Each row of a before or after table is a point. One or more steps were done to the points. Then noise was added and the rows were shuffled. The steps act on how far a point lies along the listed directions, d1 being the first. What was done? A step turns or swaps two directions, mirrors them in a line or flattens them onto one, adds a multiple of one to another, or multiplies one. Angles are multiples of 10 degrees, from the lower direction toward the higher: turns from -170 to 170, lines from 10 to 170 but not 90. Use the fewest steps. Two steps may share a direction if one is a turn and the other turns, adds or multiplies; they go together, in the order done. Otherwise the lowest direction goes first.

Directions:
(1): [19 55 34]
(2): [-63   7  25]
(3): [ 17 -38  53]
Before (10 x 3):
[[ 17  16  50]
 [-33 -33  37]
 [-36 -49  38]
 [-18 -76 -46]
 [-37 -49 -31]
 [ 46  -9  35]
 [ 58  47  29]
 [-42 -41 -26]
 [-11 -57 -26]
 [ 17  23   6]]
After (10 x 3):
[[-17   1  52]
 [-17 -77   9]
 [  8  62  56]
 [-26 -64  13]
 [ 15 -50 -48]
 [  2 -49 -45]
 [ 42 -38 -28]
 [ 55 -48 -51]
 [ 33  13  56]
 [ -3  26  14]]
Steps: multiply d2 by 1.3; turn d1 and d2 by 50 degrees

Directions:
(1): [-14  12  11 -92  -8 -12]
(2): [ 75  21 -31 -10 -45  11]
(3): [ 21 -45   0 -22  35  71]
(4): [  6  61 -35  -3  65   4]
(5): [ -4  52  63  11 -17  46]
(6): [-54  12 -54   1 -38  42]
Before (12 x 6):
[[ 25  18 -46 -11   5 -15]
 [-42 -38 -15  19   6  26]
 [ -3 -20  45  48  10  -1]
 [ -3 -28  -4 -50 -14  12]
 [-19 -31  50  27  41   2]
 [-12 -39  -9 -42  10   8]
 [ 15  30  13   7  11 -27]
 [ 19  -9 -29   4  13   3]
 [  7  16  -6 -17   4 -26]
 [ 11  -8 -26  17   4 -33]
 [-31 -66  12 -45  -7   1]
 [ 11 -20 -17 -10  -5  -7]]
After (12 x 6):
[[ 34 -29  32  58   7  32]
 [-15  -5   3 -14 -18  21]
 [-21  41   4  -3  11 -15]
 [-36 -43  12  -6   7  51]
 [-36 -55  21 -24  -6  31]
 [ 46 -27  31  43 -30   0]
 [-50 -95  41  16 -40  48]
 [  7  24 -19 -18   9  34]
 [ -8  45  -8   6 -30   1]
 [-18  65 -32 -33  20   5]
 [  7  58   9   4  17 -34]
 [  1 -55 -30  30 -14  39]]
Steps: turn d1 and d2 by -70 degrees; multiply d3 by 1.6; multiply d4 by 2; mirror d5 and d6 in the line at 120 degrees

Directions:
(1): [ 40  -7  11  15  -7 -88  17 -42 -43]
(2): [-54 -51  10  54 -24  -9 -65 -15  -9]
(3): [ 19 -17 -11  53 -27  55  55 -58   6]
(4): [ 25 -51  57  31  52  14  24  50 -18]
(5): [ -9 -66  22 -53 -45 -20  31   1  51]
(6): [ 48 -36 -83  24  -7 -14 -13  44  19]
Before (14 x 9):
[[  0  -6 -41 -13 -10 -12 -66  28  32]
 [ 31  24 -44  49   4 -20 -23 -22 -35]
 [  3  85   1 -22  16  19 -18   1 -29]
 [ -8   3  28 -30 -20 -67   2 -40   8]
 [ 38 -48 -23  16 -23 -54  23 -16   4]
 [ 29 -16   5  43   5 -40 -24  36 -49]
 [ 18 -38   3  51  24  37 -16  18 -32]
 [ 10  -3  15  41   0  35  30  -7 -13]
 [ 35 -18 -20   0  -1 -35 -66  26  16]
 [ 12  -3  40  -8  53 -31  28  45  -7]
 [-26  12  -5   1 -28  36  11 -37  15]
 [-16 -44  16  19  10  23 -27  29 -37]
 [-10  -7  63 -41  30 -11  34  35 -10]
 [-20 -51  57  32 -30 -22  14 -44 -12]]
After (14 x 9):
[[ 20  40 -96  15 -54  23 -26 -58  34]
 [ 36  -8   0   3  17  34  36   8 -39]
 [-20 -42  48 -17 -16  14  30 -13  44]
 [ 15  11  34 -13  30 -24   8  43 -21]
 [ 42 -22 -17   8 -50 -25  34 -12  -4]
 [-33 -70  92  47  40  42  22  36 -21]
 [ 19 -22  77 -47  33  23  72  44  18]
 [ -3 -14 -59 -58 -52 -26   2   0  60]
 [ 41   8 -71   5 -63   8 -21 -56  46]
 [ -8  37  12 -24  23   4  -2  16  -9]
 [ 37  16 -52 -26 -44 -75  -2 -42  -1]
 [ 53   4 -13  -7  22  -9  14  11 -31]
 [ -1  -5  43  43  -3 -24 -25 -28 -56]
 [-18 -63  51  53  24   0  16  17   0]]
Steps: turn d1 and d5 by 70 degrees; turn d2 and d3 by 150 degrees; add -1.5 times d6 to d4

Directions:
(1): [-73 -34  -1 -17 -15   4 -75 -14 -68 -14 -18 -17]
(2): [ -5  33  67  -8 -52  61  41 -34 -37  38 -26   9]
Before (11 x 12):
[[-26 -32  10 -10 -24  13 -18 -22 -48  12 -15 -26]
 [ 32  32  36   3 -19  22  30  -6   6  32 -11   9]
 [-21  -5 -22  -6  22   0 -10  -6 -12   1  19   2]
 [-29 -38 -57   1  19 -56 -54  23   2 -33  25  -3]
 [ 88  48  10   5  16  -9  95  -2  78  35  31  33]
 [ -6  -7 -38  31  27 -35 -25  22  16 -33  23 -11]
 [ 66  32  -7   6  23 -12  35  13  59  -6   6  19]
 [ 55  18 -29  15  34 -31  46   7  55   2  23  16]
 [ -7 -48 -40   6  24 -27 -37  13   1 -19  11   1]
 [ 45  26  -3   0  -8  -4  81   4  42  19  23  23]
 [-14 -25 -31   9 -11 -28 -31  -2  11 -11   6   7]]
After (11 x 12):
[[-16 -35 -65  -6  27 -56 -27  21  15 -30  30   1]
 [ 27  -6 -46  -1  43 -47 -33  24  42 -35  10   5]
 [ 25 -11 -57  10  49 -55   1  19  44 -18  31   3]
 [  1  16  -2  -3  14  18  25 -11  -3  14  17  10]
 [ 23   7   2  13 -32   3  31 -13  28  15   1  22]
 [ 35  35   2  35   5   0  44   7  36  -1  18   7]
 [-22 -19 -16  -4  13 -22 -63  12 -18 -12  -4 -14]
 [ 49  38  23  10 -21   8  78   0  38  27  15  25]
 [ -9 -15  27  -6 -31  29  14 -26 -41  25 -17 -19]
 [ 44   7  13   8  -5  19  54  -4  27  25   7  24]
 [ -4 -44 -83  -2  65 -87 -63  27  34 -33  39  -2]]
Steps: swap d1 and d2

Directions:
(1): [-13   0  14   9 -22  13 -26  58  29   9   7 -12 -19  28  -1 -22   0 -95
 -29 -10]
(2): [ 29  53  46  -1 -31  15   2 -50 -11  14  40  -7  -7 -58 -28  15 -19 -38
  11  -9]
(3): [ 28 -33 -57   3 -43 -25  35 -21  31  -4 -11  13   8 -23  13  24 -10 -18
 -33 -68]
Before (12 x 20):
[[  0   4   8  -1   0   4   1  -2  -2  -2   7  -2  -2   0  -5   0   2  -5
    2   0]
 [  0  -2   2   4  -9   0  -1   5   6   2   4  -3   2  -2   0  -2  -5 -18
   -3  -7]
 [ -6   0   4   0   6   2  -2   6   1  -3   1  -3  -5   4   5  -1  -3   2
    3   7]
 [ -6   0   0   0  -1   3  -2   5   0  -1  -1  -2  -4  10  -1  -3   4   2
   -2   6]
 [  5   0   3  -1  -8   0  -1  -2   2   2   3  -3   1  -3  -1   2  -3 -11
   -5  -5]
 [  5  -3  -7  -2  -9  -7   3   0  10  -7  -4  -2   2  -4   0   0   2 -14
   -9 -17]
 [ -7  -3   6   6  -8   5 -12  32  13   6  -1  -5 -15  15   0 -15   2 -46
  -12   0]
 [ -5   6   4  -3  -1   6   0  -2  -2   1   8  -2  -3   1  -7   2   2  -3
    3   4]
 [ -7 -15 -13   3  -1  -3   5  12   4  -3 -14   8   3  12  10  -4   1   4
   -4  -3]
 [ -7   1   9   3   0   7  -8  18   6   2   4  -5  -7   8  -3  -9  -1 -26
   -5   1]
 [ -2  -1   0   3   1   1  -3   8   1  -3   0   2   1   8   5  -9   0  -2
   -2   5]
 [-11 -12  -4   3   7  -2  -6  21   2  -1 -11  -1   1  21   9  -6   7   7
   -3  10]]
After (12 x 20):
[[ -3   4   8   0   4   4  -3   4   1  -3   5  -4  -6  -1   3  -1  -4  -4
    4   6]
 [ -3 -10 -10  -1  -4  -7  -2  14  11  -8  -9  -4   1   9   3  -6   5 -16
  -12 -13]
 [ -3   4   7   3  -1   4  -6   9   1  -1   3   0   0   7   2 -10  -1 -10
   -1   5]
 [  1   2   5  -1  -3   1   2  -3   1  -2   8  -1  -2  -1  -4   2   1  -9
   -2  -6]
 [ -6   4   5   0  -3   5  -5   5   0   1   3  -3  -5   8  -4  -3   3  -3
   -2   7]
 [-12   3  14   3   8   6 -13  20  -4   3  -2  -5  -3  17   2  -9   5  -3
    2  20]
 [ -7   3  15   5  -9  12 -14  31  14   6   8  -8 -12  12  -5 -13  -2 -56
  -14  -4]
 [ -2  -7  -1   5 -11   0  -4  18  11   3   1  -4   0   5   2  -6  -4 -29
   -9  -9]
 [ -2   6   2  -3  -6   5   3  -5   0   2   8  -2  -3  -4  -7   4   1  -7
    1  -2]
 [-12  -6   0   2   6   3  -4  17  -2  -2 -10   5   1  16   7  -9   3   5
    1  11]
 [  3  -5  -1  -1  -9  -1   0   5   5   1   0  -3   0   3   1   0  -2 -15
   -9  -9]
 [-14   0  16  11 -19  13 -25  59  26  11   5 -12 -24  27  -2 -25   1 -95
  -25  -4]]
Steps: multiply d1 by 2; turn d2 and d3 by 50 degrees

Directions:
(1): [-24  14  38 -19  24  15  36  47  -9  42  11 -45  57   5 -11 -57   7  50
  46 -45   1 -23 -79   0 -44   9  -2  38 -44  16 -19 -62]
(2): [ 23 -31   7 -30 -27 -13  45  11 -18 -39  -3  77  31 -26  11  17 -95  66
 -35 -18  10  17  -4  -5 -37  33  43 -48 -56 -21   5  10]
Before (9 x 32):
[[-13 -32  22 -43  -1   2  29  33 -11 -10  -9  16  43   4 -21  -6 -57  71
    3 -25  10  -1 -31 -14 -48  28  16 -24 -52 -16   3 -20]
 [ -6  11  54 -34  15  18  35  62 -18  43  25 -44  76  -6  -4 -63  -2  59
   48 -57   9 -11 -95  10 -63  12   0  34 -51  19 -24 -61]
 [ 11 -23  -5   0 -13   0 -11  13  -9 -35  -5  48  -5 -18   4  17 -33  26
  -16  -9  -8  18  16  -7  -9  18  29 -23 -10  -1  20  13]
 [  2   8 -22   9   0  -9  -3 -11  21   1  -8 -11 -13   0   4  -6  15 -25
   -4   1  -1   1  13   2  26 -23 -18  20  30  25  -2   4]
 [-20  -1  30 -26  22  -9  69  57  -7  23  20 -21  59  -8 -21 -69 -35  81
   41 -47   9  -9 -94 -12 -80  30   6  28 -85   8 -29 -69]
 [  4  14 -29   9   9   7 -57 -24   8 -10   2  -6 -34  14  -7  15  25 -40
  -20  26  -1  11  38   8  36 -22 -10  17  30   2   1  25]
 [  1  -1 -12 -15   4   2 -19  10  -2  -7  -7  12 -14 -10  -7  21   1  -3
   -1  30  14   5   2  10   6   7  12   0  11   3  15  16]
 [-16  -2 -12  11  -4   7 -23 -20   7  -9  -3  -2 -37  11  -8  -1  24 -43
  -23  -2   8  11  39 -13  23  -8 -15  -5   9 -10  11  31]
 [-23  -5  -9  12   1   6 -11  -3   9  31  10 -31 -16 -10   3   1  22 -24
    6  16 -32  14  16  15  25  -3 -14  -6  35  20   5   4]]
After (9 x 32):
[[ 55 -33 -23 -12 -41 -18 -17 -32  -8 -61   2  84 -32 -35  18  64 -62 -17
  -68  29  13  46  69   8  14   8  24 -72  11 -22  16  77]
 [-11   6  -5 -18  13   7 -13  19  -3  13  -7 -15   0  -8 -13  -3  16   8
   17  19  11  -6 -20  10  -4   7  10  19   4   9   7  -9]
 [  1 -19 -27   0  -4   0 -45 -32  16 -26 -19   8 -48  21 -13  49   7 -41
  -28  43   6  10  65 -10  34  -9 -17 -26  44 -16  23  43]
 [ -7  14   8 -19  21  18  -6  28 -11  17   8 -25  32   2 -11 -34  -1  35
   14 -27   7  -8 -41   3 -25  -1   3  37 -33  13 -14 -31]
 [ -9   1 -11  24  12  10 -46   8   6   6   2 -17 -23  -3  -8  -7  47 -23
   17   4 -14  -2  13  -2  21  -9  -8  22  36  19  14  -1]
 [-20 -12  14 -12  -4   8  29  23  -5  33  11 -13  23 -22   7 -17 -19  30
    4 -16 -28  11 -22  15 -13  20   5 -17 -11  13   0 -21]
 [-28   1  16  -6   3  21  10  19  -3  13   9 -27   7  12 -14 -40  16   5
    7 -45  10  -4 -27 -15 -15  -1 -11  12 -34   1  -8 -13]
 [ -6   3  -8 -11   2  -7  29  10  12   1  -5  -2  23  -6   3 -23 -17  25
    2 -26   3  -4 -21   2  -6  -7  -2  22 -11  24  -4 -21]
 [ 37 -32 -55  22 -35 -39 -12 -49  14 -73  -5  83 -72 -17   2  62 -53 -35
  -64  55   8  44  84  -8  16   6  10 -55  14 -29  13  73]]
Steps: turn d1 and d2 by 140 degrees
